Each row of a before or after table is a point. The points were changed in one or more steps. Then noise was added and the rows were shuffled. The steps act on columns, c1 being the first. Name the steps. A step turns or swaps two columns, mirrors them in a line or flattens them onto one, adds a multiple of one to another, or multiplies or shifts one. Angles are multiples of 10 degrees, from the lower column toward the higher: turns from -170 to 170, lines from 10 to 170 but not 90. Use the fewest steps. Two steps may share a column if one is a turn and the other turns, adds or multiplies; they go together, in the order done. Otherwise the lowest column goes first.

Before (12 x 3):
17; -5; -1
12; -10; -38
1; -28; 31
17; 0; -25
12; -41; -16
5; 38; 13
51; -42; 10
-10; -5; 20
-4; -15; -32
-9; 4; -11
18; 17; 35
11; 15; 10
After (12 x 3):
16; -33; 41
18; 7; -76
-3; 43; -47
32; 56; 32
-6; 27; 94
13; 13; -3
12; 11; -114
24; -9; 104
-9; -1; 58
-6; -7; -32
17; -14; 29
-9; 10; -94
Steps: mirror c1 and c2 in the line at 10 degrees; multiply c3 by 3

Before (12 x 6):
1; -3; 25; -9; -13; -1
-38; -1; 50; 26; 10; 11
33; -25; 7; -16; -47; -35
-43; 33; 61; -3; 27; -15
-41; -34; -43; 64; 20; -15
48; 33; 67; -30; 0; 61
-62; -15; 71; -11; 29; 43
7; 51; -10; -2; -39; -10
19; -22; -11; 61; 26; 57
25; -10; -15; -24; 14; 28
35; -3; -35; -3; -9; 44
-13; 74; -24; 45; -51; 49
After (12 x 6):
-57; -16; 39; -7; 26; 71
4; 51; -9; -9; -37; -15
-47; 34; 57; -11; 31; 22
53; 38; 24; -28; -7; 83
-44; -32; -24; 66; 20; -31
37; -5; -53; -5; -8; 28
-13; 81; -51; 48; -57; 34
-2; -3; 21; -3; -14; 17
22; -8; -28; -28; 21; 16
-42; 5; 41; 29; 12; 38
18; -17; -30; 61; 28; 42
32; -21; 29; -11; -47; -23
Steps: turn c3 and c6 by 30 degrees

Before (9 x 9):
30; 21; 21; -49; 11; 60; -16; 36; -44
-23; 61; 48; -63; -49; -10; 45; -1; -29
27; -37; 28; 31; -25; -34; -15; 20; -31
7; 49; 22; -35; 45; 28; 30; -9; 48
11; 5; 22; -46; -32; 26; -9; 34; 12
-26; 11; -59; 5; 55; -2; 37; 10; -12
41; 29; -3; -31; -64; -29; -80; -2; 4
7; -17; 2; 49; -62; 0; 10; -24; -42
27; 24; 32; 35; -13; 12; -8; 41; 15
After (9 x 9):
6; 9; 62; 55; 5; 34; 41; 8; -10
-8; 24; -51; -15; 33; 3; -7; 4; -3
-35; 27; -24; -60; -31; -107; -77; -1; 3
-21; -35; -19; -24; 32; -50; -15; 18; -33
6; 50; -47; 46; -35; 57; 30; -21; 42
-16; 22; -36; 9; -50; 41; -16; 30; -50
-9; -19; 4; -66; 49; 8; 12; 13; -20
-3; 6; -26; -34; -47; 15; -8; 4; -4
52; 63; -71; -51; -63; 34; 44; 14; -22
Steps: add 0.5 times c2 to c3; turn c1 and c3 by -160 degrees; swap c4 and c5; add 1 times c7 to c6; flatten c8 and c9 onto the line at 120 degrees

Before (14 x 12):
-10; -1; -54; -43; -18; 12; -52; 44; 4; -121; 20; 30
3; -38; 11; 41; 59; 13; -1; 21; -20; -98; 27; 5
1; -25; 10; 70; 13; -7; 7; 27; 8; 30; -17; 12
-63; 13; 6; -40; -3; 33; -33; 40; -31; 24; 19; -5
-10; -20; -32; -21; -17; 33; 8; 10; -15; 24; 19; 4
10; -36; 11; -45; -16; 24; -21; -6; 0; 21; -13; -23
-22; -11; 12; -44; 24; -1; -12; 45; 9; -4; 18; -18
-3; -35; -17; -23; 57; 4; -76; 39; -17; 29; 6; 9
4; -5; 8; -27; -8; -35; -13; 36; -40; 13; -38; -19
-5; 14; 5; -26; 50; 39; 12; 15; -6; 5; -1; -11
15; 17; 5; 42; -17; 21; -3; 4; -1; -3; 16; -8
-5; 7; -11; -40; -17; -31; -11; -27; -6; 26; 3; -9
9; -4; 18; -33; -19; 34; -3; 32; -15; 12; 26; 37
-45; 11; 11; -35; -5; 29; -17; 8; -9; 14; -19; 40
After (14 x 12):
-6; 44; -14; 6; 34; 3; -76; 38; -18; 1; -55; -16
-11; 22; -55; 40; -112; 10; -53; 51; 1; 59; 6; -7
-10; 33; -32; 14; 2; 28; 11; 11; -12; -34; 6; -47
-20; 35; 11; 35; -4; 1; -15; 34; 10; 0; -32; -27
-50; 22; 9; 37; 18; 32; -18; 20; -11; 1; 13; -8
-62; 34; 6; 41; 10; 30; -31; 36; -29; -31; -9; -72
10; 44; 10; 32; 16; 20; -20; -15; 2; -11; 19; -57
13; -39; 5; -33; -18; 23; -2; 1; -2; -17; 9; -42
12; 11; 16; 33; -10; 35; -6; 44; -14; -35; 5; -26
-2; 9; -12; 38; 12; -29; -10; -27; -5; -24; 10; 47
0; 1; 9; -75; 36; -9; 10; 27; 8; -2; -4; 13
-1; 17; 10; -54; -72; 15; -3; 19; -21; 70; -63; -23
-3; -2; 2; 32; 24; 39; 11; 12; -5; 16; -39; -72
3; 11; 7; 21; 31; -35; -11; 26; -40; 14; 24; 22
Steps: turn c2 and c4 by 160 degrees; add -0.5 times c1 to c2; turn c5 and c11 by -120 degrees; turn c5 and c10 by -130 degrees; turn c8 and c12 by -20 degrees; add -1.5 times c6 to c12

Before (9 x 18):
26; 11; 9; 6; 0; -15; -10; 12; -9; -5; 2; -5; 5; 24; 11; -6; -13; -1
-22; -9; -9; 9; -33; -15; -1; -18; -25; 13; -8; 14; 10; -48; -2; -1; 0; 19
28; -9; 23; -4; -7; 8; -11; -10; 14; -27; -16; -7; -13; 12; 24; 12; -11; -18
56; -3; 30; 7; 1; 11; 9; 4; 19; -2; -12; 1; -17; 15; 4; -10; 3; -21
38; 16; 10; 18; -41; 22; 19; -16; 26; -15; -8; -11; -7; 17; 27; 0; 15; -13
-36; 10; -19; 19; -12; -14; -20; -15; -1; -9; -2; 21; 7; -33; -29; -7; -22; 3
20; -28; -14; -45; -9; 6; -9; -5; -14; -28; 28; 33; -4; -1; 9; -13; 12; -21
59; -6; -6; 12; -24; 12; -3; -3; 13; -4; -18; -18; 0; 22; 2; 6; -14; -6
-14; 19; 4; 14; -37; -4; -29; -1; -4; 21; 2; 0; -9; -26; -18; 9; -18; 17
After (9 x 18):
-35; 9; 26; 18; 31; -15; -21; 5; -5; -13; -5; 20; 7; -77; -88; -7; -23; -2
26; -8; -17; -6; -21; 7; -11; 18; 15; -28; 9; -8; -13; 22; -38; 12; -11; 11
22; -29; 15; -43; -7; 7; -10; -3; -15; -27; -35; 33; -3; -6; -51; -14; 10; 30
37; 16; 0; 18; -55; 25; 19; 18; 25; -16; 6; -10; -8; 15; -34; 1; 14; 10
-22; -10; 17; 8; 30; -13; -1; 11; -24; 15; 6; 14; 10; -119; -60; 0; 1; -21
25; 13; -13; 4; -30; -14; -13; -6; -9; -7; -4; -4; 4; 51; -49; -6; -14; 5
-15; 19; -5; 14; 0; -4; -30; 4; -5; 21; 2; 1; -11; -77; -78; 9; -18; -13
55; -4; -26; 7; -21; 11; 10; 10; 19; -2; 17; 4; -17; 32; -54; -9; 1; 15
58; -8; 6; 14; -49; 12; -4; 0; 12; -5; 16; -18; 1; 36; -57; 6; -13; -1
Steps: turn c3 and c8 by 150 degrees; multiply c14 by 2.5; turn c5 and c14 by 30 degrees; turn c11 and c18 by 160 degrees; add 0.5 times c10 to c11; shift c15 by -60

Before (12 x 24):
-25; -29; -1; 23; -6; -14; -19; 4; 7; -11; -2; 9; -6; 13; -5; -8; -7; 21; 24; 2; -6; -23; 9; 24
-21; 21; -63; 0; -6; -1; -16; 13; -6; -26; -20; -18; -2; -16; -8; -1; -11; -17; -13; 38; -46; 6; -38; 2
-24; -12; 8; 18; -20; 24; 0; -12; 16; 2; 7; 11; -2; 27; -24; 12; 10; -4; 30; 0; -14; -35; 11; -6
-5; -6; 15; 25; 0; -5; 9; -39; -34; -35; 1; -14; -61; -8; -42; 40; -20; -11; 7; -1; 51; 13; 8; 29
-28; -11; -9; 19; -3; 15; 3; 12; 7; 17; 21; 8; -5; 13; 1; -20; 15; 26; 29; 4; 28; -17; 3; -25
-8; -34; -6; 10; -26; 10; -3; -15; 13; -9; -5; 36; -7; -9; -20; -1; -14; 3; 13; 2; 1; 4; 19; -3
-10; -1; -26; -3; 5; 9; 0; 3; 11; -9; -1; -48; 0; -12; 24; -20; 0; -30; 2; 16; -44; 19; -22; -2
-13; 0; -73; 18; 11; 8; -20; 12; 0; -29; 8; -30; 25; -17; 22; 1; 30; -31; -4; 26; -44; 19; -16; -1
-6; -22; -4; 26; -22; 2; 30; -7; -33; -12; 8; -22; -49; -4; -40; 21; -15; -15; -20; -25; 31; -6; 17; 31
-19; -6; 1; 4; -7; 13; -24; -3; -4; 13; 14; -4; -14; -13; -18; -2; 16; 38; 10; 9; -14; -8; 31; 6
-22; -25; -3; 13; 21; 5; -11; 5; 27; 17; 4; 6; -10; 4; -43; -17; 10; -5; 21; -5; 2; -19; 21; -6
-8; 15; -29; 16; 6; -15; -1; 27; -19; -30; -20; -25; 7; -8; -2; 6; 0; -13; -2; 17; -49; 30; 1; -14
After (12 x 24):
-22; -25; -2; 13; 6; 6; -12; 22; 28; 16; 4; -53; -11; 37; -44; -50; 11; 2; 18; -5; 3; -19; 22; -14
-6; 14; -30; 17; 29; -17; 0; 5; -18; -29; -20; -85; 6; 3; -3; 18; 2; 10; -8; 20; -50; 28; 3; -10
-19; 21; -63; -1; 13; -1; -14; -6; -7; -26; -21; -78; -2; 12; -8; -3; -10; -21; -11; 38; -44; 8; -38; 7
-13; 1; -73; 18; 12; 7; -18; 9; 0; -29; 8; -92; 26; 6; 23; 1; 32; -32; -2; 26; -45; 21; -18; -1
-9; -33; -6; 11; -16; 9; -2; -26; 13; -9; -4; -24; -5; 4; -21; -4; -13; 7; 13; 3; 0; 4; 20; -7
-24; -13; 9; 20; -13; 23; -2; -20; 17; 1; 6; -51; -2; 64; -25; 36; 10; 6; 28; 0; -12; -34; 11; -15
-6; -21; -3; 26; -7; 0; 28; -22; -32; -12; 6; -82; -51; 4; -41; 64; -18; -59; -11; -26; 31; -6; 17; 35
-9; 0; -26; -3; 2; 9; 2; 5; 12; -6; -1; -108; 1; 4; 26; -62; 2; -29; 2; 16; -45; 20; -22; -3
-4; -6; 13; 25; -38; -6; 11; 0; -34; -33; 2; -72; -63; -1; -42; 121; -20; -57; 16; -2; 50; 14; 9; 27
-27; -10; -11; 19; 13; 14; 3; -5; 7; 17; 21; -52; -5; 54; 0; -60; 16; 64; 19; 4; 29; -18; 1; -33
-23; -26; 0; 22; 4; -14; -19; -5; 7; -11; -3; -50; -5; 53; -6; -24; -8; -14; 30; 2; -7; -23; 9; 16
-16; -5; 2; 5; -3; 11; -24; -9; -5; 13; 14; -64; -13; 16; -20; -7; 16; 30; 12; 10; -13; -8; 35; 2
Steps: add -1.5 times c1 to c14; swap c5 and c8; shift c12 by -60; multiply c16 by 3; add -1.5 times c24 to c18; turn c19 and c24 by -20 degrees

Before (8 x 48):
33; -7; -75; -18; 18; 14; 45; -3; 56; 35; 10; 12; -10; 48; -6; 9; -12; 48; 21; -44; -54; 7; -42; 28; -34; 13; -26; -14; -3; -16; -15; -52; 54; -1; -66; -21; 8; -25; 71; -7; -6; 3; -31; 44; 19; -23; 36; -3
-11; 26; 75; 5; -8; 11; -61; -17; -26; -27; -29; -46; 4; -26; -7; 37; -29; -23; 26; -32; 88; 57; 6; 28; 13; 7; 38; 39; -32; 36; 21; -39; 13; -6; 89; 7; -27; 33; -28; -47; 47; 5; 22; -31; 23; -46; -38; -62
15; 44; 71; -10; 4; -13; -48; 7; -16; -7; -34; -8; -6; -44; -20; 0; 6; -24; -36; -27; 76; 18; 51; 43; 29; 28; 25; -38; -2; 39; -6; 44; 34; -1; 71; -9; 3; 15; -7; -19; 30; 14; 15; -11; 8; 15; -30; -48
-26; 34; 59; 23; 26; 4; -71; 14; -20; -32; -64; -27; -12; -46; -20; 60; -32; -34; -27; -16; 52; 27; 16; 21; 29; 4; 57; 10; 5; 71; 21; -24; -12; -44; 87; 4; -30; 53; -5; -44; 25; 39; -38; 3; 22; 46; 10; -77
15; 24; 60; 15; -35; 22; -18; -9; -10; -11; -58; 6; -28; -18; -35; 74; -28; -44; -39; 6; 73; 77; 32; 15; 43; -11; 34; 1; -37; 19; 8; 26; 9; -3; 119; 4; -28; 51; 23; -1; 57; 44; 10; -3; -10; -15; -44; -51
43; -45; -29; -6; -36; 19; 22; 2; 39; -5; 16; -1; -44; 9; 7; -7; -12; 9; 46; 1; -36; -10; -16; 2; 5; 37; -48; 22; 24; 25; 6; -78; 24; -34; -82; -48; 6; -21; 65; 12; -20; 19; 20; 13; -12; -9; 32; 1
11; -12; -62; -57; -9; -8; 12; 44; 64; 48; -13; -25; -16; 46; -27; -22; -16; -5; 33; -26; -67; 32; 26; -18; -30; 20; -59; 27; 4; -23; 17; -63; 47; -48; -48; -61; 33; 2; 50; 21; -25; -1; 8; 30; -2; -24; 6; -12
3; -13; -49; -28; -49; 2; -4; -1; 37; 3; 30; 12; -28; 51; -5; -33; -25; 71; 5; -20; -43; 46; -31; -36; 10; 37; -27; 12; 1; -5; 6; -72; 26; 14; -26; 32; 21; -19; -11; 49; 21; 11; -54; 17; -37; -2; 44; 14
After (8 x 48):
27; -6; -78; -20; 24; 17; -44; -1; 60; 91; 8; 8; -13; 51; -13; 10; -13; 44; 25; -48; -52; -11; 37; 28; -36; 9; 44; -16; -2; -18; -12; -57; 55; 23; -66; -13; 3; -33; 68; -11; -6; -3; -30; 46; 17; -33; 2; -4
11; 26; 58; -56; -41; 19; 19; -4; -12; -27; -57; 10; -29; -23; -34; 62; -24; -46; -36; -1; 67; 57; -31; 14; 39; -1; -54; 6; -32; 15; 3; 27; 12; -5; 117; -7; -23; 55; 26; 3; 62; 48; 10; -2; -10; -20; -6; -46
17; 43; 66; -17; 3; -7; 37; 7; -17; -16; -37; -8; -12; -50; -12; 2; 5; -20; -38; -26; 75; -1; -56; 45; 39; 29; -40; -40; -4; 40; 34; 36; 32; 3; 73; -8; 5; 13; -9; -25; 42; 10; 15; -18; 7; 20; 0; -50
-21; 32; 66; -12; 28; 6; 68; 15; -23; -76; -63; -22; -12; -49; -13; 57; -33; -32; -29; -15; 54; 34; -17; 18; 28; 10; -12; 9; 8; 73; 28; -30; -15; -10; 87; -43; -30; 55; 1; -43; 25; 41; -35; 1; 26; 50; -55; -76
41; -41; -30; 4; -34; 19; -11; 2; 39; -2; 15; 4; -43; 5; 2; -10; -14; 10; 50; 5; -41; -8; 17; 6; 4; 37; 51; 23; 26; 21; -18; -85; 26; 39; -82; -38; 7; -18; 62; 10; -16; 20; 25; 7; -16; -12; 25; 4
6; -10; -54; -54; -47; 3; 8; -1; 40; 9; 35; 14; -26; 41; 1; -30; -21; 70; 5; -24; -44; 2; 35; -36; 11; 38; 58; 5; -9; -12; -3; -75; 27; -35; -27; 18; 18; -16; -6; 47; 27; 8; -52; 18; -33; -8; -3; 19
12; -10; -67; -48; -7; -6; 7; 45; 64; 122; -6; -27; -18; 43; -24; -25; -20; -10; 30; -20; -67; -37; -24; -10; -24; 24; 37; 26; 7; -27; -23; -64; 48; 52; -48; -57; 28; 6; 44; 19; -20; 1; 8; 34; 1; -22; 44; -15
-14; 24; 81; -45; -5; 13; 59; -8; -18; -66; -37; -47; 4; -29; -7; 36; -25; -18; 31; -30; 86; 32; -3; 29; 19; 6; -47; 39; -29; 35; 14; -32; 6; -14; 90; 1; -28; 31; -33; -50; 41; 0; 22; -28; 28; -50; -17; -59
Steps: turn c4 and c22 by 60 degrees; turn c7 and c31 by -140 degrees; multiply c10 by 2.5; multiply c23 by -1; turn c27 and c47 by -120 degrees; turn c34 and c36 by 80 degrees
